Every row gives one point. Each copy is the shape, with its points in the same order, stretched, turned, moved and blurred by noise. Some copies are also mirrored. Which?

Shape:
array([[-0.001, -0.051],
       [ 0.016,  0.028],
       [-0.005, -0.030],
       [-0.025,  0.036],
       [ 0.012, -0.049],
       [-0.027, -0.029]])
Copy 1:
array([[-0.005, -0.043],
       [ 0.028,  0.026],
       [-0.003, -0.026],
       [-0.013,  0.040],
       [ 0.006, -0.044],
       [-0.016, -0.015]])
Copy 1 is: only turned
Copy 2:
array([[-0.015, -0.046],
       [ 0.027,  0.028],
       [-0.013, -0.024],
       [-0.012,  0.050],
       [ 0.000, -0.049],
       [-0.035, -0.013]])
Copy 2 is: only turned
Copy 3:
array([[ 0.016, -0.025],
       [ 0.000,  0.043],
       [ 0.005, -0.014],
       [-0.047,  0.026],
       [ 0.028, -0.018],
       [-0.019, -0.024]])
Copy 3 is: only turned

Shape:
array([[-0.043, -0.051, -0.030],
       [ 0.004,  0.035,  0.020],
       [-0.012,  0.030, -0.042],
       [ 0.039,  0.022, -0.020],
       [ 0.016, -0.025, -0.002],
       [-0.003,  0.025,  0.015]])
Copy 1:
array([[ 0.004, -0.050,  0.044],
       [-0.004,  0.047, -0.003],
       [-0.035,  0.003, -0.022],
       [ 0.010,  0.013, -0.050],
       [ 0.035, -0.011, -0.003],
       [-0.003,  0.035,  0.004]])
Copy 1 is: only turned
Copy 2:
array([[-0.026, -0.031,  0.010],
       [ 0.037,  0.027, -0.029],
       [-0.019,  0.055,  0.001],
       [ 0.033,  0.041,  0.019],
       [ 0.033, -0.017,  0.017],
       [ 0.029,  0.020, -0.023]])
Copy 2 is: mirrored

Shape:
array([[ 0.010, -0.016,  0.002,  0.009],
       [ 0.010, -0.063, -0.026, -0.033],
       [-0.017,  0.000,  0.027,  0.019],
       [-0.004, -0.001, -0.064, -0.014],
       [-0.013,  0.040, -0.039, -0.037],
       [ 0.004, -0.007,  0.019,  0.021],
       [ 0.034, -0.015,  0.030, -0.009]])
Copy 1:
array([[-0.024, -0.008,  0.003,  0.007],
       [ 0.005, -0.009,  0.066, -0.012],
       [-0.063,  0.004, -0.003,  0.007],
       [ 0.043,  0.031,  0.016, -0.006],
       [ 0.016,  0.036, -0.011, -0.043],
       [-0.042, -0.016, -0.007,  0.011],
       [-0.038, -0.044,  0.001, -0.024]])
Copy 1 is: mirrored
Copy 2:
array([[-0.017, -0.014, -0.002,  0.005],
       [-0.044, -0.032,  0.070, -0.015],
       [-0.022, -0.018, -0.044, -0.002],
       [-0.005,  0.049,  0.043, -0.016],
       [ 0.034,  0.046,  0.015, -0.042],
       [-0.022, -0.026, -0.029,  0.008],
       [ 0.001, -0.063, -0.007, -0.003]])
Copy 2 is: mirrored
Copy 3:
array([[-0.002, -0.011,  0.015,  0.007],
       [ 0.020, -0.033,  0.022, -0.047],
       [-0.031, -0.009,  0.031,  0.014],
       [ 0.000, -0.026, -0.046, -0.012],
       [-0.022,  0.014, -0.055, -0.007],
       [-0.009, -0.011,  0.030,  0.019],
       [ 0.017,  0.014,  0.040,  0.001]])
Copy 3 is: only turned
Copy 4:
array([[ 0.001, -0.016,  0.005,  0.007],
       [ 0.046, -0.060,  0.017,  0.020],
       [-0.018,  0.003,  0.020,  0.019],
       [ 0.069, -0.003, -0.017,  0.026],
       [ 0.079,  0.033,  0.011,  0.006],
       [-0.022, -0.006,  0.010,  0.004],
       [-0.011, -0.026,  0.022, -0.031]])
Copy 4 is: mirrored

Shape:
array([[-0.009,  0.005, -0.024, -0.049, -0.006,  0.001],
       [-0.002, -0.031,  0.011, -0.037,  0.023, -0.063],
       [ 0.001,  0.029,  0.020, -0.016,  0.017,  0.008],
       [ 0.010,  0.052, -0.024, -0.004, -0.002,  0.015],
       [ 0.038,  0.014, -0.001,  0.004,  0.045, -0.050],
       [ 0.034,  0.040,  0.013, -0.049, -0.017,  0.021],
       [-0.012, -0.010,  0.002,  0.012, -0.017,  0.004],
       [ 0.052,  0.049, -0.017, -0.006, -0.005,  0.014],
       [-0.023,  0.033, -0.024,  0.034, -0.006, -0.047],
       [ 0.024, -0.031,  0.041, -0.045, -0.003, -0.001],
       [-0.012,  0.018, -0.034, -0.010,  0.018, -0.029]])
Copy 1:
array([[ 0.005,  0.007,  0.024, -0.052, -0.046, -0.002],
       [-0.012,  0.056,  0.018, -0.017, -0.058, -0.059],
       [-0.017,  0.016,  0.017,  0.017, -0.033,  0.020],
       [-0.019, -0.027, -0.005, -0.007, -0.033,  0.031],
       [-0.026,  0.005, -0.001,  0.029, -0.064, -0.029],
       [ 0.028,  0.002,  0.001,  0.004, -0.070,  0.038],
       [-0.011,  0.005, -0.003,  0.001,  0.018, -0.002],
       [ 0.014, -0.036, -0.018,  0.016, -0.055,  0.033],
       [-0.054,  0.009, -0.036, -0.008, -0.009, -0.014],
       [ 0.033,  0.043,  0.025,  0.014, -0.037, -0.017],
       [-0.038, -0.006,  0.007, -0.033, -0.039, -0.016]])
Copy 1 is: mirrored
Copy 2:
array([[ 0.007, -0.012, -0.002, -0.030, -0.020, -0.018],
       [-0.010,  0.046,  0.052, -0.018,  0.021,  0.007],
       [-0.009,  0.006, -0.012,  0.005,  0.023, -0.028],
       [-0.019,  0.012, -0.058, -0.008, -0.018, -0.014],
       [-0.013,  0.076, -0.007, -0.007,  0.035,  0.027],
       [ 0.035,  0.013, -0.035,  0.010, -0.001, -0.044],
       [-0.013,  0.000,  0.002,  0.015, -0.031,  0.009],
       [ 0.021,  0.030, -0.059,  0.006, -0.006, -0.015],
       [-0.072,  0.043, -0.018,  0.014, -0.052,  0.015],
       [ 0.043,  0.011,  0.027,  0.009,  0.031, -0.008],
       [-0.035,  0.025, -0.019, -0.029, -0.017,  0.005]])
Copy 2 is: mirrored
Copy 3:
array([[ 0.023,  0.032,  0.029, -0.019, -0.031, -0.031],
       [-0.037, -0.038,  0.050, -0.022, -0.033, -0.035],
       [ 0.014, -0.014, -0.007, -0.008, -0.021,  0.010],
       [ 0.037,  0.008, -0.013, -0.004,  0.021, -0.003],
       [-0.002, -0.070,  0.014,  0.010,  0.043, -0.013],
       [ 0.062,  0.007, -0.015, -0.006, -0.033, -0.022],
       [-0.032,  0.009, -0.014,  0.015, -0.015, -0.017],
       [ 0.059, -0.018, -0.021,  0.024,  0.029, -0.024],
       [-0.038, -0.018, -0.034, -0.028,  0.048, -0.033],
       [ 0.001, -0.015,  0.020,  0.016, -0.070, -0.015],
       [-0.007,  0.002,  0.027, -0.022,  0.027, -0.019]])
Copy 3 is: mirrored
